Each row is a point. Each copy is the shape, with its points in the same order, turned, moved and blurred by noise. Say if it was mirrored as well.

Shape (6 x 3):
[[  3  19  -2]
 [-70  14  11]
 [-25  10 -12]
 [  0  31 -67]
 [-34 -70 -35]
 [ 16 -26  54]]
Copy 1 (6 x 3):
[[ 31   9   7]
 [-29  55  -2]
 [ 10  21 -13]
 [ 66  25 -43]
 [-29 -25 -66]
 [-12 -39  43]]
Copy 1 is: only turned
Copy 2 (6 x 3):
[[-26  33   6]
 [-65 -11  45]
 [-39  21   4]
 [-61  39 -46]
 [-19 -63 -34]
 [ 39  -2  42]]
Copy 2 is: only turned
Copy 3 (6 x 3):
[[ -9  19 -10]
 [-44   7  58]
 [-24  -4   4]
 [-64 -13 -47]
 [  7 -74  17]
 [ 51  32  13]]
Copy 3 is: only turned
Copy 4 (6 x 3):
[[ 10   5  15]
 [-59  37 -19]
 [ -7   4 -12]
 [ 19 -51 -21]
 [ 38  43 -86]
 [ 38  71  28]]
Copy 4 is: mirrored

Shape (9 x 6):
[[-17  21 -25 -48 -39  11]
 [-42 -41  39  21  42 -55]
 [ 23  44 -36 -33  -5 -24]
 [-56 -24   0  13  10   8]
 [ 17 -32  18  48   7 -53]
 [ 16  16 -21 -22  15  25]
 [-52   8  23  15   1  16]
 [-32   1  61 -13   3 -41]
 [  2  -5  17 -46 -27  -6]]
Copy 1 (9 x 6):
[[-39  15 -58 -56   7  -2]
 [  8 -41  50  17 -16 -46]
 [ 12  35 -38 -37  52  12]
 [-46 -23  13   8 -19 -24]
 [ 43 -46  27  17  -9  24]
 [-32  22 -14 -40  22  39]
 [-33   4   0   4 -38 -24]
 [ 28   5  24 -19 -31 -44]
 [  5  -1 -18 -62 -21  10]]
Copy 1 is: only turned
Copy 2 (9 x 6):
[[  1  -1 -32 -48 -30  33]
 [-36  -5   3  31 -41 -95]
 [ 38  -7 -47 -49   5 -12]
 [-46 -12 -30  29 -40 -17]
 [ 31  -1   1  51 -21 -67]
 [  2 -40 -27 -17  13   4]
 [-52  15 -22  21 -15  -8]
 [-29  31  21 -10 -26 -56]
 [  4  -3  14 -34 -30  -3]]
Copy 2 is: only turned

Shape (12 x 9):
[[-17   4  31 -64   6 -45   5 -21 -18]
 [-29 -23 -39 -23 -22 -11 -33 -14   3]
 [ -7 -38 -15 -34  70  15  14 -26  16]
 [ 17 -47 -34  30  10  -6  47  -8  33]
 [ -5 -24   8 -14   7   3  35 -14   3]
 [-27 -31 -19  17 -16 -20 -44 -13  -3]
 [-66  31  21   5 -61  18  14 -55  33]
 [ 35  95 -26  15  18 -37 -49  37  34]
 [ 24 -34  -5 -34 -30 -36 -21 -31  39]
 [-17 -44  22  23  42  -1 -57  27  -7]
 [ -2  17   3 -50  16   3  -2 -70 -40]
 [-24  43  24 -17 -27  40 -24  48  -7]]
Copy 1 (12 x 9):
[[  8  31  -1 -53 -40 -31  21  62  20]
 [ 19 -24 -37 -16 -59 -38  20  -1  12]
 [-14 -53 -49 -55   9   4  14  45  10]
 [ 51 -59  -1 -16  33  -9  15  -4   9]
 [ 34  -8 -13 -37   4   6  18  19  26]
 [  9  -5 -24   8 -28 -44   8 -23  23]
 [ 18  18   8 -60 -58   9  29 -55  85]
 [-55  -1  78  -5 -37 -12  -5 -37 -60]
 [ 34 -22  15 -12 -54 -27 -25  30  29]
 [-40   5 -43  33  20 -21   9  23  24]
 [  6  25 -41 -90 -46 -11  -3  20  -3]
 [-22  50   0   6 -54  39  47 -17   3]]
Copy 1 is: mirrored
Copy 2 (12 x 9):
[[-25  18  55 -28 -10 -43  39 -10  -9]
 [ -9 -36  27  -1  20 -30 -22 -13 -22]
 [-34 -19  -2 -67  33  19  17 -19  23]
 [ 15 -43  -2   6  25  17  17 -58  53]
 [ -1 -15  22 -17   1  15  35 -28  10]
 [-15 -38  44  19  20 -16 -33  -7   3]
 [-59  13  33  63 -35  24  -8 -56 -45]
 [-18  33 -51  42 -17 -75 -38  39  58]
 [ 15 -11  36 -23  -7 -45 -33 -55   6]
 [-26 -53  52 -21   3  11 -30  43  50]
 [-12  47  37 -28  29  -3  16   0 -35]
 [-12  -7  -5  31 -61  -4  -9  55 -19]]
Copy 2 is: only turned
